Each wall is flat, endless, passes through zero and stands at right angles to its row. A trip goes straight from one point to another. Which walls does it cross, in order?

Walls:
(1): [24 28 -5]
(2): [ 54 -32  14]
(3): [ 15 -43  -1]
(4): [ 12 -53 -17]
(5): [ 17 -39 -84]
(6): [29  8 33]
(7): [-5 13 -1]
(8): [-49  26  69]
(9): [  2 -11 -25]
(10): [ -3 -46 -28]
Trips:
[-5 28 24] to [-47 -10  26] => 1, 6
[-12  27  36] to [ 9  0 34] => 2, 7, 3
[63  4 23] to [33 41 -3] => 4, 3, 7

Walls:
(1): [ 39  -3 -16  17   6  -6  47  15  -1]
(2): [ 34  41  -2  19 -28  -7  -3 -24 -33]
(3): [ 65 -13 -44  75   3 -22 -13   8  71]
(4): [-10   9 -23 -29  39   1  18  -1  19]
(5): [ 26  24  21 -43  30  44  43  40   6]
Trips:
[-64   3   1  26 -50  24  33 -40 -69] to [ 39 -14  -7  56 -46 -62   0   5 -42] => 1, 3
[-13  42  61 -24  18  12 -23   4  10] to [  8   1 -55  20  37  -2  68  -6 -64] => 2, 1
[-63   8 -10  -6  26  13   8 -19  -3] to [  3   2  12 -14  19   7 -12  47  47] => 5, 3
[ 67  32  25 -10  19  25  43 -10  -8] to [ 30 -45  -3 -27  32 -11  14  51 -12] => 2
[ 13  18 -17  21 -74 -36 -41  -1 -27] to [ 12 -12   2 -18  -9   1 -20  -8 -19] => 3
[-39 -36  22  -7   8  -5 -37  -1 -40] to [-19  30  42  -5  57  32 -16  25  18] => 5, 4
[ 62 -17  28  18  55  22 -32 -36  39] to [  0  15 -40 -23  16  27 -42   7 -19] => 1, 2, 3
[  6 -22 -10 -42  -7 -23  29  48  10] to [-13 -39  21  19  28 -16   8 -56   8] => 5, 3, 1

Walls:
(1): [ 34  -6 -41 -13  44   9  72  13  17  19  -1  45   7  22]
(2): [-31  -9  22 -48  16  35 -57 -27  31 -31 -14  27  39 -10]
(3): [ 53  -6  24   8   8  -5 -47   6  45 -25  18  13 -33 -14]
(4): [-31  54  15 -14  61  16 -25 -16  -4  -2  38  23  11  15]
(5): [ 48  16  48   2 -28   0  19  12 -31 -21 -30  12  11 -13]
(6): [-25  21  -9   3  37 -22   4   1  19   5 -45  30  29   2]
(7): [ -7  53 -36   5  23  26  -8 -29 -16  41 -22 -52  61 -10]
Trips:
[ 31   2  11  11  -1   9  19 -23  17  11  38 -20  19  -1] to [ -9 -18 -69  -8  21 -47   9  26  11  21  19 -12   0 -14] => 5, 4, 3, 6
[  1   4   4  69  16  31  24  38   7 -33  35 -38  41   8] to [-40   2  -9   6 -32 -38  11 -42 -10  36  12  18   8  35] => 5, 1, 6
[ -8  44  11  13   6  -3   1  69  -3  20 -18   1  -1  23] to [-19 -22  31   5  15 -22  -1 -36 -30  49 -18 -20  22  26] => 1, 5

Walls:
(1): [ 16   5 -17  53 -11 -13  19  11  28 -35 -27  16 -13  -5   5  10  80  16
   6  13  42   1  -7  18 -21  -1   5 -31  21   3  10 -23]
(2): [  8 -12 -18  11 -27   1 -17   3 -21 -38  -1 -70 -32  -6 -21 -10 -43  37
  36  15   6 -18  -5  -1 -11  47  -5 -18  20 -32 -18   6]
(3): [-25  35  -1 -15  47  10  35  -3  18 -13  12  52  25  44 -14  19   2 -31
  39  24  -3 -14  81   1  -8  64  35  33  13 -17   4 -74]
(4): [ -5 -12  29 -42 -44 -20 -44 -44 -15  27 -42  36  -7  48  22   6 -20  48
   3  15  16  44  34  -2  -5  13  -9 -20 -10 -32  39  -9]
(5): [ 36  19  25 -45   6 -36   2  -3 -34  30 -17 -19 -31  -6  31 -22 -62 -70
 -10  12  25 -48 -44  -6   3 -37  -4 -14 -26  -2  19  50]
(6): [-47  24  58  37  -4  -7  27  22   4  28 -31 -11 -32 -57  59  43  13 -18
 -23 -34 -31 -17  63  19 -42 -57  19   0 -32   0 -21 -18]
(7): [ 46  28 -44  -1   9 -11 -19 -42 -37  29  14  32   6   7  -7  10 -20 -27
  -8 -59  -4 -25   9   5  -1  74  33   2   5  42  31  24]
(8): [ -5  27  25  32 -15  24   9  42 -11  18  14  49 -29 -35 -27   5  12 -10
 -37  -4  44  -6  38  53  -4  14  31  42 -36  35 -36  50]
(9): [-21  -9 -29  21  20  24 -46  11   1  14  -8   2  31  -1  45 -17  25  43
 -25  -2   5  36  44  27 -10  -1 -35 -17  37  39  19  14]
Trips:
[-21  38 -25   7 -10 -18 -46  17   5  22   6  16  14 -41  11  25   1   3
 -20  59  45 -56 -11  45 -34   3 -20  -6 -46  -2 -42  15] to [  6 -15  -3 -53 -14  12  64 -35   6  -6  -9  16  10  32 -13  54 -58 -23
  45  10 -20   2   1   1 -27  19  17 -60   4 -26  -3   2] => 9, 3, 4, 7, 1, 8, 6
[-39  -9  24  44  -9   0   8  12  15   6 -14 -19  -8 -14  16   9   7  16
 -32 -68  82 -39   3 -17  -2  39 -21   8  40 -30 -23 -70] to [ 26  29 -14 -46 -18  24 -19  14  -6 -32 -49   7  -9  36  -4  -5   1 -14
  30  10 -17 -17   8   4 -25  12  -2   8 -10  53 -13 -27] => 7, 4, 9, 8, 6, 5
[ -8   0  14  10 -19  22 -14  -9 -49  18  -5 -26  -3  -7 -14 -34  -3 -16
  -7 -40  17  -1  13  -7  -8  -5  31  -8 -31   2   0 -41] to [-17 -16  26 -15  -9 -11  -8 -33  -1  19  -6   5 -57  38  31  19  35  44
 -22 -14   7 -48   3  37   2   5  15   0  20 -25  -3  13] => 1, 9
[ 16 -38   2 -31  13  17 -37 -80 -73  11  13  25  19  23 -12 -92  -9 -12
 -28 -46 -37 -34  14  33   1  12 -37 -41 -24 -26 -11   3] to [-22  25 -11   0   9 -18   4 -50   1   7   9  13  36  -4  33  44  -1  24
  -9  10  -4  31 -47  29  11 -15  -7 -38  20 -12 -21  -5] => 2, 5, 1, 7
[-21   1 -19  -3  -5 -11  25 -29  -6  16  -4  -4  25 -57 -11   6  26  24
 -23  14   3 -15  -7  21  29 -26  43 -43 -10 -16  17  67] to [  1 -29   7 -20  27 -31 -40  11  34  36  -7  -3 -18  22  25  21  23 -21
  33 -19 -20 -18   2  10 -25  -1 -20 -10  -1  34  27  50] => 4, 8, 1
[ -2  31   1   2  -6  18  20 -10 -38  34 -15  -2 -38  16 -24  71  16  -5
 -41 -37 -39  34   0  26  63 -11   4   7 -43  17  36 -14] to [-29  27 -32  83  26 -28  28 -31  12 -15  34  71 -36  14  26  12   9   8
  20  22  -2  43   5  -4  25  -4  10  19 -33 -34   6 -17] => 3, 1, 7
[-33 -14 -53 -21  -3  49 -14  16 -57   9  35   7   8  36 -37  -9  17  43
  10  -5 -72 -17 -13  31 -54   1  22  15  25 -42 -26  28] to [  8  18 -34   1 -33 -12 -35   7   1  10 -11  27 -32 -40  31 -28  22  83
 -48  41 -14  11 -40  19 -10  21  23   2  23 -24 -50   4] => 8, 3, 4, 7, 1

Walls:
(1): [  0 -14  -7  37   2 -14  32 -17   8 -25 -52 -25  30  33 -28  -1 -30  18
 -14  28 -10 -26  32  27  23  25 -13  14  -4  50 -10 -30 -11 -25  -1  29
  27   9 -36 -14 -11  31  -1  -5  63  -8   9  37]
(2): [ -9  17   7 -38   0  41 -32 -58  14  -1 -40 -14  12 -36  10 -44 -17  27
 -30  -6   1  48 -18   4  35 -13 -18  35 -58  19  -7  37 -10 -30  -9  -1
 -18 -17  -5 -29 -15  43  33  -9  20  27 -15   3]
(3): [ 11   2 -16  54   3   7 -48 -15 -10 -15  -9 -14 -13   9  22 -43 -22   6
  -7   7  33 -31 -41  19  30 -14  38  -5 -10  -8  10 -23 -16  -3  -9   9
 -12 -10  -5  -9   2   9  11 -17  29  14 -41   6]
(4): [-33 -60  -6 -37  21 -32   9 -15  40   4  26  -9 -23 -60  15 -10  18  42
 -16  18  60  10  -6 -19  39 -22  25  22  27  -3  24 -19 -22   9  32 -54
  55  -1  21  18   3  23 -11  36   7  44 -27  25]
(5): [-26  12  35  12 -18  15  25  -6 -21   4  17   3 -15 -10 -16   3  -4 -54
  16  -6   0   7  -2  -7  17 -29 -34   4  64 -29   7  40  10   9  39 -15
 -10  -1 -30   1 -19   8  29  61 -10 -55  46  17]
(6): [ 39  39  -3 -32   6   3  -2   9 -30 -65  25 -33  -8  31  53  -6  -9  13
  54  20 -16  42   4   5  12   6 -18  25 -15  28  22 -50  10   5  -5   9
  39  38  12 -15   9 -21 -27  18  -9   5  27 -38]
(7): [ 21 -28  -3 -13  -2  14 -13 -59 -19   7 -32  10   9  -3  27  43  30  44
 -15 -21  -7 -44 -21  28 -10 -30  48 -10  15  50  -6  -5   5  18  14   8
  22 -34  39 -24 -38  43  30   1 -18  47 -25 -11]
(8): [ 10  -9  21  -1 -10  41  -3  32  14  35  12  17  25  83 -18  39   4   7
 -31  47 -19  23 -52  14  28 -11  24  -8 -34  43 -10  -5  27   4  28 -49
  28  47  19  47 -27  -7  -2  14 -60  23 -24  -6]
(9): [ 37   6  43  -3  26  -6  -6   4 -29  -6  36   9 -25  40 -14  27  26  -2
 -13  39 -31 -35 -34  40  11 -13   9  29 -18 -33  -2 -15  19  52  15  -8
  -2   5  -4  33  18  25 -18 -28  -4 -39 -13 -37]
(10): [ 30  18   8  12  17 -11  -4 -18  -7  16  13   9   2 -48 -22  38  -9  33
 -18 -14  -7   4  -9  33  -4 -13  12 -52  30 -10  38   7 -21  39   5  22
   6 -40   5  -9   6 -27  26   6 -21 -26 -23  34]
Trips:
[-34   4  -6 -30  29 -21  -1  12 -35  -5   5 -22  -1  -3  17 -20  17 -14
 -13  27 -16  -7 -49 -30 -29  -7  38  -2 -17   3  18   6  -9   4 -23  27
  10 -10  21  21  52  -2   4  41   3   3   1  35] to [  8   5 -16 -25  20   3  -2  30  13  36  11  -3  81  23 -34  -7   9 -38
  11  -1   2 -28 -40  24   6 -32  19  -2  27 -35  22  41   3 -53  22  27
  14  40  11 -18  -4 -20 -28 -28   9 -16   7 -28] => 8, 10, 6, 4, 5, 3
[-39   4  19 -22 -21 -21 -41 -44  14  -5  11   8  26 -33  11 -14 -24 -29
  10  -2   8  12  16 -13  24 -31  13  29   8   6  -7  33  -6  -3  14  21
  -8  17 -39 -50   9 -52 -42 -69 -53  22  62  -1] to [-27 -22   3 -26 -26   3  -5  10  -7  24 -21  49  31   6 -13  16  13  23
 -20   5 -37  15 -25 -23 -21 -34 -13 -20  61   0  -9 -13 -45  -2  41  -4
  34  30  -6  -7 -35  27 -28  47  -4  36  40  -8] => 4, 7, 6, 8, 2
[-35   7  38  23  12  11  -5 -48  -2  -2  46   0  -4 -46  59 -26  62 -13
  29 -17   8   3   2  39 -10 -27 -10   2 -52  47  57   8 -19 -27  40 -20
 -41 -48  24   3  23  -9  -9 -11 -51  33  -8  12] to [-55  18  -6  34  16  39   7   9 -23  14 -17  -6 -27 -11 -41  34  43  29
  21 -14   9  26  -5   0  17  -9  25 -11  14  -1  29 -13 -60   7  16  27
 -27 -43 -13  -8 -36 -30  36  -1 -76  22  -9 -46] => 6, 5, 8, 4, 2
